Each row is a point. The last column is the point's height on a tilted bowl or saddle (a function of degree 2), plus a little noise. Along how many of its main directions does it bend up, bend down or stay straight?

Points:
[[0.24, -0.11, 0.00],
[0.10, -0.05, 0.00],
[-0.15, -0.27, 0.04],
[-0.13, 0.17, 0.15],
[0.00, -0.03, -0.01],
[-0.17, -0.35, 0.09],
[-0.20, -0.07, 0.09],
[-0.83, -0.03, 0.87],
[-0.12, -0.30, 0.06],
[0.70, -0.37, 0.34],
[0.02, -0.02, -0.01]]
Directions: 2 up, 0 down, 0 straight

Points:
[[-0.01, -0.32, -0.39, -0.06],
[0.33, -0.14, 0.06, -0.26],
[0.37, 0.15, -0.69, -0.49],
[0.25, -0.28, -0.30, -0.17],
[0.08, 0.07, -0.26, -0.08],
[-0.07, -0.21, 0.19, -0.16],
[-0.12, -0.06, 0.00, -0.05],
[0.10, -0.38, -0.67, -0.32],
[0.13, -0.31, -0.10, -0.10],
[0.63, 0.21, -0.26, -0.51],
[-0.43, 0.10, 0.24, -0.33],
[-0.31, -0.27, 0.20, -0.16],
[-0.45, -0.16, 0.37, -0.38],
[0.19, 0.16, 0.08, -0.24],
[0.39, 0.13, 0.16, -0.40],
[-0.06, -0.38, 0.34, -0.32]]
Directions: 0 up, 3 down, 0 straight

Points:
[[-0.15, 0.74, -0.11, 0.28],
[0.07, 0.09, -0.18, -0.23],
[0.18, -0.04, 0.00, -0.21],
[0.64, 0.42, 0.52, 0.71],
[-0.21, 0.00, 0.03, -0.25],
[-0.01, -0.20, -0.17, -0.38],
[0.14, -0.22, -0.14, -0.34],
[0.10, 0.58, 0.17, 0.34],
[-0.13, -0.10, -0.32, -0.39],
[0.27, 0.22, -0.23, -0.12],
[-0.08, -0.11, 0.37, 0.01],
[-0.35, 0.29, 0.16, -0.04],
[0.45, -0.28, 0.16, -0.15],
[-0.27, 0.33, -0.33, -0.18],
[-0.42, -0.10, 0.48, 0.08],
[-0.09, 0.43, -0.14, -0.02]]
Directions: 2 up, 0 down, 1 straight

Points:
[[0.44, 0.43, 0.08, 0.23],
[-0.07, -0.25, -0.15, 0.10],
[0.84, -0.30, 0.21, 0.85],
[0.31, -0.37, 0.26, 0.35],
[0.32, 0.17, 0.39, 0.24],
[0.34, 0.09, -0.09, 0.10],
[-0.13, -0.43, -0.14, 0.25],
[0.03, 0.17, 0.03, -0.02],
[0.10, 0.15, 0.23, 0.05],
[0.26, 0.05, -0.27, 0.12],
[-0.42, -0.55, 0.14, 0.41],
[-0.60, 0.29, -0.37, 0.39],
[-0.25, 0.21, 0.00, 0.02],
[0.18, -0.05, -0.34, 0.14],
[-0.11, -0.27, -0.05, 0.10],
[0.00, -0.02, 0.28, 0.07],
[0.07, 0.41, -0.24, 0.07]]
Directions: 3 up, 0 down, 0 straight

Points:
[[-0.13, -0.06, 0.14, 0.28, -0.46],
[-0.25, 0.36, -0.10, -0.30, -0.13],
[0.25, 0.04, 0.99, -0.41, 0.14],
[0.33, -0.38, 0.01, 0.22, 0.14],
[0.10, 0.24, 0.52, -0.22, -0.17],
[-0.16, 0.44, -0.26, -0.20, -0.19],
[-0.08, -0.27, -0.11, 0.27, -0.12],
[0.04, 0.19, -0.03, -0.04, -0.28],
[-0.12, -0.42, -0.19, -0.13, 0.06],
[0.21, -0.20, -0.50, -0.09, -0.11],
[-0.16, -0.46, 0.62, 0.36, -0.74],
[0.12, 0.06, 0.11, 0.37, -0.35],
[0.47, 0.18, 0.17, -0.10, 0.13],
[0.12, -0.15, 0.63, 0.14, -0.63],
[-0.13, 0.01, 0.19, 0.26, -0.53],
[0.08, 0.04, 0.01, -0.29, -0.06],
[0.02, -0.37, 0.10, -0.32, 0.14],
[0.02, -0.18, 0.50, -0.48, 0.22],
[-0.32, -0.28, -0.14, -0.11, -0.10],
[-0.32, 0.15, -0.61, 0.55, 0.18],
[0.18, -0.23, -0.45, 0.08, -0.06],
[0.33, 0.13, -0.01, 0.20, -0.15],
[-0.06, 0.39, -0.22, -0.27, -0.14],
[-0.13, 0.27, -0.11, 0.19, -0.37],
[0.04, 0.60, -0.12, -0.12, -0.07]]
Directions: 3 up, 1 down, 0 straight

Points:
[[-0.46, 0.04, -0.13, -0.02, 0.10],
[0.44, -0.39, -0.55, 0.04, 0.22],
[0.09, 0.15, -0.12, -0.40, 0.15],
[-0.54, 0.02, 0.35, 0.01, 0.18],
[0.15, -0.19, -0.08, -0.26, 0.06],
[0.14, -0.61, 0.29, -0.49, -0.06],
[0.20, -0.07, 0.20, 0.08, 0.08],
[-0.13, -0.24, -0.01, 0.24, 0.20],
[0.20, -0.02, -0.05, 0.29, 0.20],
[0.04, -0.11, -0.43, 0.31, 0.42],
[0.33, -0.09, -0.11, -0.09, 0.08],
[-0.31, -0.33, -0.29, 0.10, 0.40],
[-0.34, -0.18, -0.06, -0.23, 0.14],
[0.48, -0.03, 0.16, -0.11, 0.13],
[-0.09, 0.57, 0.01, -0.17, -0.18],
[-0.10, -0.23, 0.51, -0.04, 0.16],
[0.48, -0.61, 0.14, -0.16, -0.46],
[0.13, 0.45, -0.55, -0.29, 0.31],
[0.37, 0.59, -0.13, 0.54, 0.79],
[-0.19, -0.16, -0.13, -0.19, 0.12],
[0.04, 0.23, -0.01, -0.66, 0.27],
[0.20, 0.00, 0.65, -0.01, 0.43],
[0.20, -0.52, 0.14, -0.09, -0.23],
[0.02, -0.06, 0.17, -0.06, 0.03],
[0.47, 0.33, 0.32, 0.00, 0.51],
[-0.32, 0.01, -0.16, -0.28, 0.07]]
Directions: 3 up, 1 down, 0 straight

Points:
[[0.11, 0.09, 0.46, -0.18, 0.05],
[0.48, 0.32, 0.08, -0.07, 0.10],
[0.01, 0.20, 0.17, -0.10, 0.01],
[0.06, -0.20, 0.28, 0.20, -0.01],
[0.20, -0.05, -0.32, 0.14, 0.34],
[-0.01, -0.62, 0.29, 0.18, -0.25],
[0.36, 0.51, -0.70, 0.42, 0.49],
[-0.04, -0.11, 0.31, -0.18, 0.13],
[-0.32, -0.30, 0.04, 0.00, -0.05],
[0.70, -0.47, 0.25, 0.36, 0.16],
[0.48, 0.02, 0.11, 0.21, 0.29],
[0.04, 0.42, -0.14, -0.20, -0.19],
[0.54, 0.27, -0.07, 0.08, 0.35],
[-0.02, 0.18, -0.12, -0.50, 0.29],
[-0.38, -0.28, -0.18, 0.09, -0.27],
[0.18, -0.19, -0.14, 0.10, 0.26],
[-0.24, 0.49, 0.38, 0.20, -0.19],
[-0.01, -0.17, 0.53, -0.24, 0.15],
[-0.43, -0.37, 0.31, -0.45, 0.53],
[-0.30, -0.03, 0.00, 0.03, -0.12],
[0.11, -0.01, 0.16, -0.05, 0.10],
[0.17, -0.59, -0.04, -0.20, 0.28],
[0.29, 0.32, -0.30, 0.06, 0.20],
[-0.11, 0.17, 0.32, -0.18, 0.07],
[-0.27, 0.06, 0.21, 0.14, -0.05],
[-0.33, -0.08, 0.44, -0.63, 0.87]]
Directions: 2 up, 2 down, 0 straight

Points:
[[0.45, -0.24, -0.35, 0.16, 0.55, 0.42, 0.21],
[-0.29, -0.47, -0.22, -0.09, -0.46, -0.17, 0.14],
[-0.38, -0.06, 0.12, -0.31, 0.16, -0.35, 0.27],
[-0.04, -0.18, 0.14, -0.42, -0.12, -0.04, 0.05],
[0.55, 0.35, -0.32, 0.24, 0.26, -0.30, 0.44],
[-0.08, -0.47, -0.38, 0.17, 0.23, 0.19, -0.18],
[0.14, 0.32, 0.70, 0.41, -0.26, -0.04, 0.04],
[-0.89, -0.13, -0.10, -0.14, 0.10, 0.09, 0.27],
[0.03, 0.01, -0.17, 0.03, -0.13, 0.16, -0.10],
[-0.12, -0.31, -0.02, -0.09, -0.15, 0.04, -0.15],
[-0.46, 0.28, -0.68, 0.26, -0.01, -0.53, 0.98],
[0.25, 0.21, -0.39, 0.14, -0.18, -0.27, 0.20],
[0.50, 0.19, -0.05, -0.24, 0.21, -0.17, 0.25],
[0.07, -0.12, 0.66, 0.60, 0.08, -0.25, 0.08],
[-0.31, 0.22, 0.37, -0.16, 0.13, 0.10, 0.14],
[-0.08, -0.03, -0.11, 0.21, 0.47, 0.08, 0.10],
[0.32, -0.09, 0.34, 0.36, 0.65, 0.31, 0.41],
[-0.35, -0.01, -0.41, -0.04, 0.19, 0.04, 0.08],
[0.24, 0.27, -0.29, 0.23, 0.28, -0.24, 0.30],
[0.20, 0.32, -0.06, 0.01, -0.12, -0.43, -0.03],
[-0.29, -0.06, 0.30, -0.04, -0.43, -0.27, 0.05],
[-0.06, -0.28, -0.11, 0.19, -0.20, 0.15, -0.19],
[0.14, 0.25, 0.00, 0.04, 0.27, -0.24, 0.09],
[-0.12, -0.27, -0.03, -0.19, 0.56, 0.19, -0.01],
[0.05, -0.15, 0.03, 0.26, 0.23, 0.11, -0.08],
[-0.29, 0.14, -0.55, 0.23, -0.01, 0.27, 0.11],
[-0.28, 0.24, 0.02, -0.35, 0.12, 0.11, 0.17],
[0.66, -0.10, -0.29, -0.08, -0.17, 0.09, 0.29],
[-0.18, 0.24, -0.02, -0.06, -0.31, -0.36, 0.10],
[-0.34, -0.03, 0.13, 0.32, 0.66, 0.21, 0.29],
[0.15, 0.01, 0.01, -0.54, 0.13, -0.65, 0.33],
[-0.07, -0.36, -0.28, -0.03, 0.13, 0.52, -0.50],
[-0.32, -0.56, -0.36, 0.03, -0.12, -0.03, -0.03],
[0.13, -0.02, -0.01, 0.19, 0.02, 0.22, -0.12],
[-0.46, -0.44, -0.06, 0.29, -0.06, 0.36, -0.28],
[-0.08, -0.40, 0.20, 0.69, 0.00, 0.20, 0.13],
[0.02, -0.08, 0.08, 0.44, 0.06, 0.15, -0.04],
[0.04, 0.18, 0.17, 0.22, 0.53, 0.21, 0.21],
[-0.37, -0.43, 0.35, 0.52, -0.25, 0.58, 0.00],
[-0.25, 0.14, -0.34, -0.10, -0.27, -0.38, 0.33],
[0.36, -0.05, -0.20, -0.41, 0.39, 0.00, 0.36],
[0.06, 0.63, -0.27, -0.68, 0.00, -0.21, 0.95],
[0.05, -0.07, 0.20, -0.22, 0.05, -0.21, -0.04],
[0.19, -0.39, 0.01, 0.38, -0.15, -0.36, -0.07],
[-0.21, 0.04, -0.01, -0.18, 0.56, 0.10, 0.17],
[0.05, 0.30, -0.14, -0.08, 0.48, 0.13, 0.28],
[0.23, -0.47, -0.08, -0.08, 0.27, -0.59, 0.24]]
Directions: 5 up, 1 down, 0 straight

Points:
[[0.05, 0.02, 0.25, 0.14, 0.11, 0.43, -0.08],
[0.09, -0.29, -0.27, -0.10, 0.07, -0.72, -0.38],
[-0.18, 0.31, 0.03, -0.18, -0.58, 0.03, -0.16],
[-0.07, 0.25, -0.31, -0.24, 0.11, -0.24, -0.12],
[0.24, 0.09, 0.01, -0.56, 0.05, -0.12, -0.20],
[0.07, 0.24, -0.34, 0.12, 0.53, -0.14, -0.31],
[-0.01, -0.21, 0.45, 0.07, -0.21, 0.01, -0.10],
[0.10, 0.00, -0.62, 0.27, -0.12, 0.02, -0.36],
[-0.23, 0.35, -0.20, -0.28, -0.21, 0.47, -0.13],
[0.11, -0.01, -0.14, -0.03, -0.22, -0.21, -0.14],
[-0.35, 0.45, -0.06, 0.08, 0.36, -0.06, -0.19],
[-0.60, -0.03, -0.37, -0.14, 0.00, 0.37, -0.25],
[0.02, -0.17, 0.18, 0.27, -0.17, -0.16, -0.15],
[0.60, -0.09, 0.15, -0.43, 0.04, -0.16, -0.32],
[0.09, 0.06, -0.06, 0.03, 0.34, 0.16, -0.19],
[0.06, 0.18, -0.47, 0.37, 0.48, 0.46, -0.48],
[0.05, -0.10, -0.28, 0.67, 0.55, 0.09, -0.61],
[0.24, 0.14, -0.20, 0.29, -0.16, 0.17, -0.17],
[-0.04, -0.26, -0.05, 0.02, 0.23, -0.03, -0.23],
[-0.19, 0.11, -0.47, 0.07, 0.16, 0.29, -0.25],
[-0.05, 0.16, -0.12, 0.01, 0.14, 0.53, -0.13],
[0.47, -0.44, -0.24, 0.00, 0.23, -0.08, -0.43],
[0.66, -0.40, 0.22, 0.05, -0.22, -0.04, -0.29],
[-0.43, 0.69, 0.24, 0.32, 0.02, -0.04, -0.23],
[0.16, -0.47, 0.06, 0.13, -0.35, -0.43, -0.32],
[0.27, 0.13, 0.14, -0.43, -0.21, -0.07, -0.16],
[0.41, 0.10, -0.19, -0.24, -0.26, -0.10, -0.19],
[0.26, -0.07, 0.17, -0.23, -0.16, -0.14, -0.15],
[-0.21, 0.29, 0.11, 0.01, 0.06, -0.21, -0.11],
[-0.22, -0.05, 0.19, 0.12, 0.30, 0.14, -0.19],
[0.09, -0.18, 0.20, -0.55, 0.63, 0.44, -0.49],
[-0.15, -0.03, 0.25, -0.50, 0.10, 0.29, -0.16],
[-0.20, -0.01, -0.13, -0.22, -0.37, 0.57, -0.14],
[-0.14, 0.06, -0.21, 0.33, -0.03, 0.36, -0.18],
[0.26, 0.41, -0.24, 0.18, 0.26, -0.31, -0.20],
[0.09, 0.48, -0.05, 0.05, 0.69, -0.39, -0.39],
[0.51, 0.11, -0.42, -0.04, 0.71, -0.48, -0.54],
[-0.12, 0.16, 0.18, -0.01, -0.09, -0.11, -0.08],
[-0.14, -0.19, 0.76, 0.29, -0.19, -0.10, -0.24],
[-0.05, -0.17, -0.06, -0.22, -0.29, 0.46, -0.11],
[-0.09, -0.19, -0.37, 0.45, 0.73, 0.26, -0.71],
[0.13, 0.26, 0.02, 0.18, 0.23, 0.11, -0.14],
[-0.34, -0.33, 0.08, 0.08, 0.42, 0.26, -0.33],
[0.17, -0.26, 0.42, -0.10, 0.13, 0.30, -0.14],
[-0.25, 0.49, -0.40, -0.42, 0.95, -0.43, -0.54],
[-0.20, 0.44, -0.05, 0.12, 0.43, 0.14, -0.22],
[-0.53, -0.20, 0.19, -0.02, -0.17, 0.18, -0.11],
[-0.46, -0.19, -0.12, -0.61, 0.05, 0.15, -0.26],
[0.03, 0.00, 0.26, -0.21, 0.51, 0.01, -0.32]]
Directions: 0 up, 5 down, 1 straight
